Each row of a before or after table is a point. The points were changed in one or more steps. Then noise was added and the rows were shuffled. The steps act on columns, c1 being the first. What was done? A step turns or swaps two columns, mirrors them in a line or flattens them onto one, adds a multiple of one to another, or multiplies or shifts one. Angles are multiples of 10 degrees, from the lower column toward the higher: turns from -170 to 170, lines from 10 to 170 but not 90. Use the fewest steps. Two steps may share a column if one is a turn and the other turns, adds or multiplies; they go together, in the order done. Otherwise the lowest column goes first.

Before (12 x 2):
[[-0.45 -0.63]
 [ 0.45 -0.17]
 [ 0.50 -0.33]
 [-0.12  0.00]
 [ 0.57 -0.47]
 [-0.90  0.05]
 [ 0.38 -0.08]
 [-0.31  0.38]
 [ 0.08  0.01]
 [-0.36  0.09]
 [ 0.34 -0.78]
 [ 0.63  0.00]]
After (12 x 2):
[[-0.46 -0.46]
 [ 0.41 -0.03]
 [ 0.04 -0.13]
 [-0.09 -0.12]
 [-0.34 -0.17]
 [-0.47 -0.30]
 [-0.36 -0.84]
 [ 0.27  0.32]
 [-0.63 -0.07]
 [ 0.42 -0.72]
 [-0.60 -0.58]
 [ 0.91 -0.01]]
Steps: multiply c1 by -1; shift c2 by -0.10

Before (14 x 3):
[[-0.15  0.58 -0.27]
 [-0.19 -0.09 -0.16]
 [-0.02 -0.66 -0.42]
 [ 0.25  0.59  0.20]
 [-0.40  0.39 -0.19]
 [ 0.13  0.64  0.37]
 [-0.08 -0.35  0.46]
 [ 0.45  0.34  0.20]
 [-0.37 -0.56  0.70]
 [-0.38 -0.11 -0.44]
 [-0.46 -0.50  0.49]
 [-0.34  0.60 -0.38]
 [ 0.26 -0.23  0.44]
 [ 0.80 -0.20 -0.16]]
After (14 x 3):
[[-0.33 -0.52  0.48]
 [-0.20  0.11  0.14]
 [ 0.79  0.20  0.14]
 [ 0.13 -0.70 -0.25]
 [-0.37  0.20  0.42]
 [ 0.26 -0.63 -0.10]
 [-0.47  0.40 -0.56]
 [-0.39 -0.35  0.26]
 [-0.08  0.27 -0.50]
 [-0.37  0.43 -0.79]
 [-0.13 -0.53  0.36]
 [ 0.45 -0.38 -0.13]
 [-0.03  0.74  0.31]
 [ 0.27  0.15 -0.47]]
Steps: turn c2 and c3 by 170 degrees

Before (14 x 6):
[[ 0.46  0.44 -0.48 -0.13  0.06  0.46]
 [-0.19  0.12  0.03 -0.57 -0.23  0.35]
 [-0.02  0.15 -0.73 -0.40 -0.04 -0.67]
 [-0.12  0.35  0.11  0.29  0.57 -0.34]
 [-0.24  0.20 -0.37 -0.10  0.30 -0.20]
 [ 0.41 -0.11 -0.83 -0.44  0.64 -0.67]
 [ 0.11  0.48  0.23  0.24  0.00  0.42]
 [-0.69  0.28 -0.62 -0.21 -0.49 -0.48]
 [ 0.17 -0.11  0.46 -0.58  0.74  0.07]
 [ 0.05 -0.78  0.19  0.53  0.53  0.38]
 [-0.17  0.49 -0.11 -0.27 -0.48 -0.37]
 [ 0.03 -0.32  0.24 -0.13 -0.58  0.45]
 [ 0.31  0.55 -0.21  0.66  0.25  0.63]
 [-0.72 -0.04 -0.55  0.69 -0.33 -0.17]]
After (14 x 6):
[[-0.61  0.08  0.06 -0.01 -0.27  0.54]
 [-0.10 -0.23  0.25 -0.09 -0.81  0.49]
 [-0.32  0.35 -0.12  0.08 -0.37 -0.26]
 [-0.48 -0.06  0.47 -0.35  0.27  0.20]
 [ 0.25  0.25  0.11  0.20  0.46 -0.41]
 [ 0.04  0.31 -0.48 -0.48  0.55  0.46]
 [-0.40  0.10 -0.70 -0.14  0.69 -0.55]
 [ 0.41 -0.03 -0.54  0.91  0.23 -0.29]
 [-0.26 -0.06 -0.84 -0.52  1.48 -0.59]
 [-0.44  0.20 -0.62  0.58  0.13 -0.36]
 [ 0.51 -0.54  0.20  0.15  0.34  0.22]
 [ 0.73  0.40 -0.20 -0.06  0.47  0.41]
 [-0.18  0.14 -0.37  0.18  0.67 -0.15]
 [ 0.27  0.34  0.24 -0.02 -0.25  0.34]]
Steps: turn c1 and c4 by -70 degrees; add -0.3 times c1 to c6; multiply c2 by 0.7; add -1 times c3 to c5

Before (13 x 9):
[[-0.62  0.11  0.16 -0.57 -0.28 -0.07 -1.08  0.25 -0.20]
 [ 0.22 -0.40 -0.48 -0.77 -0.82  0.12  0.11 -0.52 -0.51]
 [-0.10 -0.75 -0.51  0.20 -0.23  0.21  0.59 -0.38  0.52]
 [ 0.56  0.33  0.33  0.19 -0.43 -0.23  0.40 -0.54  0.50]
 [ 0.66  0.53 -0.12 -0.74 -0.73  0.17 -0.07 -0.23  0.00]
 [-0.50 -0.03  0.20  0.86 -0.04  0.35  0.49 -0.46 -0.07]
 [-0.38  0.02  0.30  0.28 -0.78  0.29  0.13  0.02  0.09]
 [-0.56  0.49  0.18  0.09 -0.34  0.21  0.12 -0.83  0.20]
 [ 0.41 -0.57 -0.75 -0.30 -1.07  0.34 -0.40 -0.27  0.33]
 [ 0.50  0.76 -0.05 -0.22 -0.53 -0.39  0.56 -0.09  0.53]
 [-0.08  0.07 -0.55  0.04 -0.14  0.30  0.15  0.21 -0.10]
 [-0.71 -0.43 -0.02 -0.40  0.24  0.10  0.56 -0.14  1.38]
 [-0.12  0.22  0.28  0.09  0.16  0.78  0.13 -0.16  0.00]]
After (13 x 9):
[[ 0.33  0.65 -0.70 -0.21 -0.51 -0.60  0.31  0.40  0.44]
 [-0.02 -0.85 -0.09  0.25 -0.26  0.25  0.22  0.65  0.56]
 [ 0.06 -0.20 -0.74  0.02 -0.19  0.30  0.29 -0.02 -0.12]
 [ 0.25  0.49  0.29  0.20 -0.57 -0.61  0.04  0.66  0.56]
 [-0.11  0.14  0.15 -0.57 -0.37  0.24 -0.73 -0.85 -0.22]
 [ 0.72 -0.91 -0.54 -0.23 -1.03 -0.03 -0.48 -0.03  0.43]
 [ 0.47  0.36  0.28  0.12  0.22  0.75  0.00  0.29  0.08]
 [ 0.76 -0.65 -0.37 -0.76 -0.73 -0.06 -0.23  0.44 -0.58]
 [-0.22 -0.38  0.35 -0.36  0.23  0.57  0.43  0.50  1.32]
 [-0.25  0.16  0.45  0.29 -0.79  0.43  0.12  0.06 -0.01]
 [-0.31  0.55 -0.23  0.12 -0.31  0.42 -0.45  0.71  0.29]
 [-0.87  0.01  0.32  0.89 -0.01  0.58  0.04  0.73 -0.08]
 [ 1.15  0.46 -0.59 -0.77 -0.83 -0.25 -0.23  0.10  0.06]]
Steps: turn c1 and c6 by -40 degrees; add -0.7 times c4 to c1; turn c2 and c3 by -30 degrees; multiply c3 by 1.6; mirror c7 and c8 in the line at 20 degrees
